Each row of a before or after table is a point. The points were changed in one or more steps. Then noise was added and the rows were shuffled. The steps act on columns, c1 being the first. What was done? A step turns or swaps two columns, mirrors them in a line or flattens them onto one, adds a multiple of one to another, or multiplies or shifts one. Angles are multiples of 10 degrees, from the lower column toward the higher: turns from -170 to 170, lines from 10 to 170 but not 90. Use the fewest steps. Two steps may share a column if one is a turn and the other turns, adds or multiplies; they go together, in the order done. Otherwise the lowest column goes first.

Before:
-0.04 -0.09 0.55

-0.34 0.27 -0.12

0.18 0.17 0.12

0.89 -0.83 -0.22

-0.22 0.08 0.18

-0.19 -0.71 -0.13

-0.25 0.51 -0.54

-0.36 0.41 0.41
After, 8 rows:
0.15 0.29 0.33

-0.13 0.15 0.00

0.90 -1.32 0.68

0.03 -0.11 0.54

-0.37 0.48 -0.53

-0.28 0.75 -0.81

-0.47 0.72 0.08

-0.15 -1.13 -0.30
Steps: add 1 times c1 to c3; multiply c2 by 1.6

Before (12 x 9):
-0.21 -0.16 0.01 1.13 -0.17 -0.21 -0.81 0.06 0.23

0.57 -0.54 -0.30 -0.41 -0.26 -0.11 0.10 -0.36 0.20

-0.01 0.27 0.89 0.16 0.12 -0.52 0.29 0.31 -0.08

0.37 -0.15 -0.31 -0.14 -0.14 -0.44 -0.20 0.36 0.16

0.39 -0.16 -0.45 0.01 -0.32 0.25 -1.37 -0.37 -0.21

-0.17 -0.03 -0.30 -0.26 -0.09 -0.24 0.29 0.08 0.38

0.32 -0.16 -0.27 -0.40 0.63 0.15 -0.78 -0.23 0.10

0.13 -0.21 -0.53 -0.01 -0.17 -0.29 -0.16 -0.06 -0.53

0.10 1.10 1.06 -0.32 0.20 -0.37 -0.03 -0.36 0.12

0.56 -0.06 -0.62 0.06 0.16 0.14 0.35 0.34 0.35

-0.07 -0.46 -0.18 0.26 -0.27 0.78 -0.05 0.25 -0.83

-0.02 0.00 0.15 1.20 -0.18 -0.38 0.51 -0.34 -0.08
After:
0.32 -0.62 0.17 0.35 0.00 0.07 -0.15 -0.60 0.17

-0.17 -0.07 0.15 -0.54 -0.06 -0.79 -0.19 0.12 -0.62

0.70 -0.43 -0.43 0.25 0.01 0.32 0.09 -0.03 -0.14

0.05 -0.47 0.16 -0.77 0.00 -0.02 0.81 0.24 0.22

0.53 -0.33 -0.07 0.22 0.03 -0.19 -0.44 0.10 0.04

0.18 -0.42 -0.26 -0.18 -0.06 -1.35 0.30 -0.50 0.12

-0.19 0.14 0.09 -0.82 0.03 0.57 -0.36 -0.35 -0.63

0.15 -0.28 -0.04 0.26 -0.03 -0.79 0.13 -0.35 0.20

0.16 0.79 0.55 -0.14 0.04 0.27 -0.51 0.30 -0.08

0.09 -0.47 -0.23 -0.45 -0.02 -0.16 -0.29 -0.12 0.22

-0.10 1.49 0.12 0.28 -0.04 -0.04 -0.36 -0.41 0.06

-0.09 -0.17 -0.26 0.46 0.02 0.27 -0.26 0.18 0.02
Steps: turn c1 and c8 by -30 degrees; turn c2 and c3 by -40 degrees; turn c4 and c9 by -130 degrees; multiply c9 by 0.7; multiply c5 by 0; swap c6 and c7

Before (8 x 18):
0.00 0.19 0.89 0.29 0.61 -0.15 -0.02 0.18 -0.81 0.04 0.81 0.18 -0.09
 -0.08 -0.03 -0.07 -0.02 -0.66

-0.21 -0.24 -0.07 0.11 0.09 -0.79 0.00 -1.04 -0.09 -0.17 -0.85 -0.05
 -0.23 0.53 0.60 -0.62 -0.20 -0.31

-0.47 -0.06 -0.19 0.69 0.58 -0.78 0.36 -0.21 0.02 -0.43 -0.56 0.05 -0.33
 0.27 -0.19 -0.04 0.14 -0.04

0.48 0.12 0.26 0.31 0.18 -0.19 0.37 0.32 0.00 0.50 0.66 0.18 0.43 -0.12
 0.19 -0.50 0.23 0.30

0.78 0.23 0.15 0.45 0.80 -0.13 -0.21 -0.53 -0.23 0.03 0.27 -0.33 0.42
 -0.21 -0.16 0.88 0.50 1.08

-0.31 0.52 0.62 0.46 0.65 0.53 0.62 -0.51 -0.61 -0.20 -0.32 0.00 0.46
 0.42 -0.16 0.51 0.04 0.53

-0.11 0.26 0.26 -0.10 0.23 -0.57 0.03 0.10 -0.20 -1.06 -0.24 0.31 0.50
 0.24 -0.51 0.06 0.32 0.11

0.08 0.05 0.87 -0.34 0.37 -1.01 0.17 -1.29 0.47 -0.32 -0.09 -0.09 -1.00
 0.31 -0.78 0.70 0.18 -0.77
After, 8 rows:
0.05 0.23 -1.01 0.13 0.21 -0.12 0.01 0.19 -0.94 0.02 0.83 0.20 0.02 0.10
 0.00 -0.05 -0.29 -0.47

-0.35 0.51 0.10 -0.10 0.12 0.52 -0.68 -0.52 -0.70 -0.20 -0.38 -0.01 0.54
 -0.27 -0.20 0.51 -0.40 -0.76

0.50 0.15 0.25 -0.02 0.11 -0.17 -0.34 0.29 -0.05 0.51 0.64 0.15 0.53
 0.20 0.20 -0.49 -0.14 -0.39

0.08 0.07 -1.30 0.62 0.48 -1.00 -0.25 -1.31 0.33 -0.33 -0.10 -0.04 -0.76
 -0.29 -0.76 0.73 0.37 -0.24

-0.44 -0.06 -0.02 0.59 0.58 -0.76 -0.42 -0.23 -0.16 -0.43 -0.52 0.03
 0.09 -0.23 -0.23 -0.04 -0.51 0.26

-0.24 -0.21 -0.09 0.02 0.17 -0.80 -0.07 -1.02 -0.14 -0.17 -0.85 -0.03
 -0.25 -0.53 0.58 -0.64 -0.21 0.11

0.72 0.21 0.79 0.23 0.52 -0.12 0.24 -0.53 -0.45 0.03 0.29 -0.38 0.72
 0.19 -0.15 0.87 -0.16 -0.68

-0.13 0.28 -0.16 -0.09 0.00 -0.59 -0.08 0.11 -0.20 -1.06 -0.26 0.29 0.55
 -0.20 -0.50 0.10 0.25 -0.25
Steps: add -0.5 times c2 to c5; turn c5 and c9 by -20 degrees; add 0.3 times c15 to c18; turn c3 and c18 by -120 degrees; turn c4 and c17 by -60 degrees; turn c4 and c13 by 40 degrees; turn c7 and c14 by 170 degrees
